Each row is a point. To make a cloud, some directions were put in groups of two or more. Within a group, all points are equally far from the middle, so they leave a hole (a ring in 2 directions, a hollow ball in 3). The other directions are filled evenly. Then the cloud was stretched, turned, moved and blurred a little. Count the holes, and give their numbers of directions, smallest first.

Cloud (14 x 2)
[[ 57  -9]
 [ 16  41]
 [ 55   7]
 [-20  45]
 [ 51 -22]
 [  1  10]
 [-22  46]
 [ 12  -8]
 [-42  26]
 [  8 -43]
 [-35 -40]
 [-26 -22]
 [  7 -59]
 [-35  11]]
Holes: 0

Cloud (20 x 3)
[[ -4  -2  34]
 [  8 -34  31]
 [ 24 -14 -17]
 [ 58  60 -22]
 [ 25 -32   9]
 [ 68 -49 -17]
 [ 48 -67 -26]
 [-17 -25  12]
 [ 27 -21 -71]
 [  5  59  13]
 [ -3  40  17]
 [-15  19 -21]
 [ 43   4 -23]
 [-14 -44 -35]
 [-18  14 -35]
 [-33  -6 -51]
 [ 20 -55  -6]
 [ 20 -15 -69]
 [-29  -8 -25]
 [ 23   3  -9]]
Holes: 0

Cloud (19 x 3)
[[ 44  42   3]
 [  3  70   0]
 [-19 -16  35]
 [ 71 -16  31]
 [-31  -7  12]
 [ 12  -7 -13]
 [  3  -7  40]
 [ -9 -18   4]
 [-29  27 -40]
 [ -7  15 -34]
 [-59  13  52]
 [-27 -41  32]
 [ 46  -4 -28]
 [ 16 -19   8]
 [-46  33 -18]
 [ 12 -19 -58]
 [-68  17 -21]
 [-48  -3  60]
 [-28  57  13]]
Holes: 0

Cloud (28 x 4)
[[-19  44   5  10]
 [ 43  -4 -10  44]
 [-12  35  12 -61]
 [ 13 -14  84  12]
 [ 19  -3 -23  51]
 [ 10  14  54 -10]
 [ 17 -18  -9  -7]
 [-14 -19  61 -21]
 [-11  82 -20  16]
 [-28  38  60  19]
 [ 27 -25 -40 -39]
 [  7  42   2 -36]
 [  4  -5  26   2]
 [-48  27  -1  12]
 [  3  21  56 -26]
 [-14  31 -15  45]
 [ 41 -21  37  23]
 [-55 -17 -21 -10]
 [ -2 -41  14  -6]
 [ 47  53  64 -14]
 [  0   5   2  37]
 [ 52 -19 -13 -68]
 [ 46  27  55  -2]
 [ 13  37  33  29]
 [ 44 -38  17   5]
 [-34  11  68  22]
 [ 25 -23  -8 -57]
 [ -8   5 -52  31]]
Holes: 0

Cloud (29 x 4)
[[-53  39  17 -31]
 [  4  72   9   1]
 [-17 -32 -12  31]
 [-45  39   4 -37]
 [ 42  14   4  59]
 [ 67   4  12 -18]
 [-19 -31  21  31]
 [-46   7   9  29]
 [ 49  26 -22 -14]
 [ 10  42   2  49]
 [ 43   3 -18  57]
 [ 35 -37  34  38]
 [-29  65   1  10]
 [ 38  39 -20 -19]
 [-52  46   8 -26]
 [ 22  40 -27 -23]
 [-41  -7  28  25]
 [ 46  -9 -43  28]
 [ 18  -5  36 -44]
 [  8   5  42 -45]
 [ 24  34  49 -27]
 [ 31 -52  14  -7]
 [ 26  54  41 -12]
 [ 22  59  -6 -19]
 [  6 -11 -40 -16]
 [ -7  19 -18  51]
 [ 55  -3 -11  56]
 [-30 -21  20  30]
 [ 35 -29  38  41]]
Holes: 2 (2, 2)

Cloud (50 x 6)
[[ 20  -5 -56  -7  36 -28]
 [-25  24  26  19 -37  42]
 [ 40 -14  54  19   3 -20]
 [  0 -14  -3 -73  15 -33]
 [  0 -13  37   5 -49 -33]
 [-37  18 -11  47  16 -30]
 [ 28 -17 -17  15 -33  57]
 [-17 -66  64   1   7 -10]
 [ 35 -59  19  16 -53  -3]
 [ -1  28  22  56   9  33]
 [ 50 -19 -27 -52  35  -5]
 [-41  -6  34 -33  -4  54]
 [-34 -37 -40 -14  29  28]
 [-51   1   0  23 -31 -30]
 [ -7   6  13 -73  10   4]
 [-34  33  -4   1  -5 -58]
 [-27   1 -17 -28 -17  67]
 [-15 -42  26 -67   8  13]
 [-28  48  39  42  -5 -12]
 [ 69  34  -5 -18  43  30]
 [ 18 -54  29  32  19  30]
 [ 19 -19 -49  14 -35  12]
 [ 30 -25  17  26   3  54]
 [ 38 -25 -12 -56  46 -25]
 [ -3 -81 -14  14  28 -28]
 [ 62   4 -39  -9 -15  -3]
 [-34  -8  49  12  16 -56]
 [  1 -13  10  50 -24  53]
 [ 51   1  16  48   9 -35]
 [-54 -47  63   2   7  -8]
 [-50  -6 -21 -23  36  23]
 [ -6  57  10 -34  -4  37]
 [-44   2 -25  23 -27 -18]
 [ 27  59  -2   5  20  53]
 [ -7  -4  42 -55  27   8]
 [ 21  49  11  43   4  36]
 [ 64  19  38  17  45   0]
 [  9 -38 -18  10  57 -25]
 [ 16 -30 -25   5  58 -35]
 [-17   5 -56  -6 -12   4]
 [ 11   4  57  11 -25 -29]
 [  1 -80 -18  29   0 -38]
 [-41 -61  -7 -51 -18 -37]
 [-46  21  46  43  10   4]
 [  4  19 -50  24  -3 -22]
 [ 20  -3  -3  -2  59  37]
 [ 23 -35   6  12  -3  69]
 [ 18 -47  18  41  28 -35]
 [ -7  -2  -8 -65  14 -47]
 [-33  48  55  23  37   2]]
Holes: 2 (2, 3)

Cloud (47 x 6)
[[ -5 -68   8   6 -22  20]
 [  6  20  19 -41  23  -4]
 [-45 -16 -11 -18  25 -31]
 [ 61 -10  40   3  19  12]
 [-36  43 -21 -31  -2  41]
 [ 32  64 -10  34   9   9]
 [ 46  21  34  30 -43 -36]
 [ 35 -39  51  17  32 -25]
 [-44 -39 -18  61 -31  -7]
 [-15 -19 -13 -10 -41 -39]
 [-34  69 -51  15 -13   8]
 [ 15 -48 -27  13  42 -15]
 [ 63  -4  39  31 -27  15]
 [-13  38 -37 -28  -3   1]
 [ 15  -2  48  -5 -35  17]
 [-83 -16  11   2 -24  36]
 [-27 -33  -4  66 -58 -25]
 [  6  -6 -14  69  -6  -9]
 [  2  67  -8  12 -11 -26]
 [-24   6 -28  59  13 -44]
 [  6  17   3  49 -53 -43]
 [ 64 -24  -1  38  15  -6]
 [-29 -40 -23 -18  17 -12]
 [ 13  25  44   9 -57  24]
 [ 26  15  -1  -4 -62 -42]
 [-11  30  15 -19   9  59]
 [-18  15  -2  16 -74 -27]
 [-23  25  43   5 -22  12]
 [ 67  48  18  23  12 -25]
 [  4 -41 -37  29  -2 -56]
 [ 58  30   1 -29 -44   6]
 [  9  61  -1  36  -7  54]
 [-33   5  45  25  12 -22]
 [ 29  31 -18   7 -55 -40]
 [100  19  33  17  -9 -39]
 [ 18 -22  37  -5   8  29]
 [ 52  32 -13  46 -10 -35]
 [-78 -15  12  48  42 -16]
 [-60  -8  16  -3 -26   5]
 [ 22 -74   8 -12   2  -4]
 [ 66 -17   3   6   7  27]
 [ 56 -17  52  29  29 -36]
 [-40  -6 -44  29  12 -42]
 [-27 -20 -25   4 -10 -53]
 [-28   2  12  27 -40 -42]
 [-31  33  -6 -27   9  60]
 [-27  -8  23  51  53  12]]
Holes: 1 (4)
